Every row gives one point. Examples show where two turns around zero, p and q, send a point. Write where each new point lands after one turn and then the other. Backwards means that the second turn is done in reverse. Each puzzle has new turns, and all numbers are rounded.
(in the rows, 128 means zero)

Turn p:
[129 138 145] -> [124 146 135]
[168 156 112] -> [177 142 127]
[110  65 155] -> [ 80  92 165]
[106 153 100] -> [132 133  85]
Turn q:
[ 82 162 163] -> [107 185 156]
[167 100  75] -> [154  80  82]
[124 132 118] -> [131 133 118]
[170 129 110] -> [164 100 122]
[116 110 127] -> [108 123 120]
[110 135 175] -> [105 147 169]
Where do these land?
q, then p: [162 143 109] -> [159 114 152]
p, then q: [123 118 153] -> [113 146 142]
q, then p backwards: [ 59 125 155] -> [ 84 142 186]
p, then q: [148  98  85] -> [116  74 122]
q, then p backwards: [148 155 139] -> [163 133 133]

Turn p:
[160  84  73 127 183 117] -> [178  60  95 142 135 102]
[108 101 124 120 129 174] -> [ 84 103 103 137 120 130]
[121 130 165 157 113 143] -> [ 93 138 155 105 132 119]
[113 205 162 104 154  99] -> [145 196 140 147 188 146]
[149 125 134  79 141 132] -> [141 131  85 115 144 153]
[154 100  92 160  83 154] -> [121  78 153 115  74 143]
[120 149 157 129  99  87] -> [140 182 148 112 118 123]
[ 98 130 116 148 122 119] -> [121 135 144 153 114 108]
Turn q:
[131 160 148 166 138 149] -> [140 155  86 135 111 149]
[ 96 152 109  71  68  98] -> [ 55 114 138 100 131  70]
[114 166  80 126 140 128] -> [114  91 100 150  98 109]
[152 128 141 155 108  94] -> [135 157 149 106  93 130]
[148  76 142 140 121 147] -> [157 128 151 101 153 162]
[149 136 154  94 170 173] -> [169 136  97 151 179 111]
[105  79 123 143 151 107] -> [125 117 173 152 131 165]
Where do these land?
q, then p: [164 135 135 135 132 111] -> [149 142 140 106 125 150]
p, then q: [156 114 137 105 138 157] -> [133  87 132 137 155 129]
p, then q: [113 100 150 122 132 131] -> [102 111 140 140 117 114]
p, then q: [ 68 128 130 178 139 157] -> [ 82 165 150 158 110 171]
p, then q backwards: [ 82 140  45  96 135 150] -> [ 86 157 103 156 210 130]
q, then p: [148 149 149  97 119 126] -> [168 149 129 139 140 125]
p, then q: [144 144 147 180 136  43] -> [163 201 149 131 113  67]
p, then q: [149 114 131 109  94 149] -> [111 102 115 104 158 122]

Turn p:
[ 97 131 164 165 163 146 154  96 121] -> [152 162 107 108 157  91 127  90 155]
[133 143 147  76 100 121 142 117 131] -> [148 100 121  89 119 152 149 139 106]
[120  89 180 142 100 116 137 132 158] -> [108 118 141 108 126  89 162  89  94]
[152 137 147 163 159 153 109 150  73] -> [155 161 131 183 173 117 146 144 139]
[102 139  86 133 166  94  93 199 123] -> [ 63 174 139 152 116 142 128 185 157]
[149 102 148 132 151 168  82 126 158] -> [102  93 150 149 184 125 131 104 142]
[124 146  84 117  91 153 112 136 125] -> [130 130 148 142 110 184 104 125 117]
[185 117  95 123 126 130 195 123 134] -> [157  83  86 163  74 122 132 120 140]
[ 98 158 117 134 114  44 150 118 157] -> [119 144 144  69  62  95 113 158 134]
[121 118 113  95 108 155 106  83  99] -> [149 114 114 119 159 163  88 125  93]
Turn q:
[171 153 136 119 107 152 131 127 141] -> [164 163 113 143 110 125 119 128 150]
[ 99 122 154 136 164 190 133 152 116] -> [101 157 184 154 105 106 147 135 101]
[114  71 159 129 139 155  91 165  94] -> [108 127 186  95  90 109  98 133  89]
[162 144  81 105 154  69 130  86 158] -> [138 104  65 140 178 163 113 172 145]
[113 166  99 142 137  90  96 129 160] -> [103  86 110 156 138 152 116 128 173]
[106 126 165  88 125 143 139 134 121] -> [107 169 145  98 130 110 140 133 136]
[133 115 116 139 112 171 147  99 130] -> [157 154 137 140 126 154 147 112 101]
[138 108 108 112  68 148 117 118 128] -> [158 144 121  94  99 169 128 106 129]
[125 180  67 123 139  60 154 116 122] -> [106  84  42 145 154 136 156 137 147]
[129  84 164 149 135 145 135 191 111] -> [139 112 182 108  92  75 130 137 106]
[136 185 115 151 148  62 121  81 110] -> [104 100  59 162 180 121 102 105 137]
[109  82 172 142 108 149 141 139 147] -> [152 135 192 100 134 115 140 112 125]
Where do these land?
p, then q: [143 132 123 136 112  86 100 139  99] -> [117 111 128 119  98  79 119 115 135]
p, then q: [130  86 110 135 196 181 110 127 149] -> [105  88 169 172 169 178 132 141 117]
p, then q backwards: [137  68 156 125 164 155 125 157 153] -> [ 76 175 124 150 147  94 154 116 113]
p, then q: [ 90 146 138 110 128 115 194 123  63] -> [144 140  46 150  81 142 149 145 142]
q, then p: [ 95 168 129 118  84 106 120 187  96] -> [107 109 123  68  80 137  95 107  91]
p, then q: [136 177 147 139 126 100 119 145 133] -> [147 142 134 115 128  86 136 137 166]
q, then p backwards: [ 92  98 133 135 149 120 116 127 153] -> [137 137 137 114 120 132  79 134 152]
p, then q: [134 140 141 112 108 146 120  78 117] -> [137 150 121 125 121 128  88 160 101]
p, then q: [138 154 118 164  79 122 145 123 123] -> [162 150 110 119 124 109  97  90 138]
p, then q backwards: [184 110  86 106 134 149 130  74 196] -> [128 127 104 190 114  61  69 159 139]
